Each row of a before or after table is a point. One or more steps were done to the points. Then noise was added and the rows were shuffled. The steps act on columns, c1 being the first. What was done? A step turns or swaps two columns, mirrors them in a line or flattens them onto one, adds a multiple of one to another, or multiplies or shifts one. Angles are multiples of 10 degrees, from the lower column toward the higher: turns from -170 to 170, lines from 10 to 170 but not 90. Use the fewest steps. Two steps may share a column if one is a turn and the other turns, adds or multiplies; they go together, in the order done. Otherwise the lowest column goes first.
In the rows, zero is written as 128.

Before:
[[143 125 112]
 [162 120 111]
 [153 134 167]
 [147 132 130]
 [145 116 160]
 [149 193 136]
 [142 141 120]
 [156 120 128]
 [124 127 115]
 [146 140 120]
 [142 115 147]
 [162 114 110]
 [132 165 249]]
After, 13 rows:
[[142 143 142]
 [142 128 104]
 [151  98 104]
 [123 136 138]
 [159 153 131]
 [147 121 100]
 [140 124 142]
 [146 125 143]
 [157 132 126]
 [147 121 129]
 [148  74 165]
 [161 147 135]
 [130  23  59]]
Steps: turn c2 and c3 by 140 degrees

Before:
[[141 126 175]
 [168 127 138]
 [104 133  82]
 [121 166 163]
 [ 69 124 109]
 [111  52 125]
 [ 96 114  46]
 [ 89 115  96]]
After (8 x 3):
[[ 30  98 136]
 [ 83 179 137]
 [ 49 110 201]
 [105 137 130]
 [ 43  86 118]
 [ 37  47 126]
 [ 11 111 130]
 [ 63 167  97]]
Steps: shift c1 by -60; turn c2 and c3 by -80 degrees

Before:
[[141 166  93  64]
 [143 144 115 107]
 [153  75 125 139]
 [123 160  35  95]
 [115 181  60 109]
 [165 132 165 149]
 [133 141 119 109]
 [ 72  95 219 129]
 [123 113 156 145]]
After, 9 rows:
[[141  86 160 103]
 [134 116 138 121]
 [123  31 143 114]
 [155 135  74 134]
 [115  52 168 119]
 [165 163 137 138]
 [123 158 119 136]
 [ 72 224 113 127]
 [143 113 142 121]]
Steps: mirror c2 and c3 in the line at 50 degrees; multiply c4 by 0.4

Before:
[[115 141 137 126 129  98]
 [116 142 151 130 133 121]
 [162  89 144 130 134 126]
 [116 131 118 134 135 125]
 [155 141 143 131 133 127]
 [121 146 120 156  95 112]
 [118 102 116 133 126 130]
 [116 136 136 125 123 126]
 [117 122 118 134 128 130]
 [125 104 126 147 117 127]
 [133 141 129 140 138 119]
 [129 144 120 129 120 121]]
After:
[[135 128 109 133 128 102]
 [122 119 119 143 112 119]
 [122 119 132 137 123 139]
 [123 127 117 122 128 138]
 [118 133 101 132 130 137]
 [ 96 124 112 128 134 131]
 [111 109 122 113   6 130]
 [137 168 141 134 132  95]
 [127 141 154 128 112 138]
 [122 111 124 121 113 124]
 [125 145 145 128  62 129]
 [125 126 139 131 113 139]]
Steps: turn c1 and c6 by -70 degrees; turn c2 and c3 by -140 degrees; turn c4 and c5 by -60 degrees; multiply c5 by 3

Before:
[[ 94 154 133  99 171 101 100 148]
 [121 106 125 120 133 150 104 117]
 [143 158 116  98 148 135 131 101]
 [106 164 101 115 161 150 102 118]
 [104 129 112  94 166 150 105 139]
 [104 155 118 120  84 147 112  98]
 [ 90 160 138 153 163 136 105 143]
 [ 88 165 121 107 106  97  92 138]
 [115 153  91 203 166 132 116 143]
 [ 88 147 131 132 132 147 137 150]
 [ 89 111  93 130 165  25 106  98]
 [150 133  65 183 152 121 135 141]
 [203 152 135 140  74 153 102 121]]
After, 13 rows:
[[110 104 104  75 158 152 113 138]
 [132 122  90  81 181 102 120 147]
 [117 140 143  79 163 135 105 103]
 [137 181 202 147 104 153  96 124]
 [ 92  92  89 128 148  25  75 100]
 [130 141  88 136 145 145 159 153]
 [142 130  91 169 174 135 121 142]
 [ 91 126 113 249 169 130 128 147]
 [119 180 102 115 110 146  79  96]
 [118 171  89  88 137  97 104 140]
 [ 97 137 103 107 177 147  93 118]
 [ 63 118 151 212 148 120 147 142]
 [123 109 119 115 121 149  97 114]]
Steps: swap c1 and c3; turn c2 and c5 by 40 degrees; multiply c4 by 1.6; add 1 times c8 to c7

Before (10 x 9):
[[ 90 105 100  78 139 124 152 127 183]
 [175 105 100 123  90  77 101 113  47]
 [ 52 104 105 106 132 113 170 144 122]
 [182  73 120 128  50  89 144 145  77]
 [ 71 148  93 141 132 109 115 175 175]
 [167 149 104 167 126 127 168 135 134]
 [134  81  99 193 143 130 157 121 171]
 [ 57 103 105 105  75 147 141 106 136]
 [112  78 172 114  50  74 148  78  91]
 [130 126 124 160 170 163 124 173 156]]
After (10 x 9):
[[131 169  98  82 144 104 157 118 191]
 [ 55 141 143 152  75  99 142 131 146]
 [ 96 198 128 128  50 151 149  87  69]
 [ 91 151 118 193 139 121 151 139 171]
 [168 109 130  93 128 139 169 123 157]
 [185 195 170 112  51 135 143 126 103]
 [ 89 119 113 131 133 154 113 192 185]
 [145 112 103 107 169  97 123 171 154]
 [168 173 205 104  91 160 101  97  99]
 [ 62 158 152 147 131 129 171 169 136]]
Steps: turn c1 and c8 by -20 degrees; turn c2 and c6 by 150 degrees; turn c4 and c9 by -160 degrees; turn c3 and c9 by -130 degrees
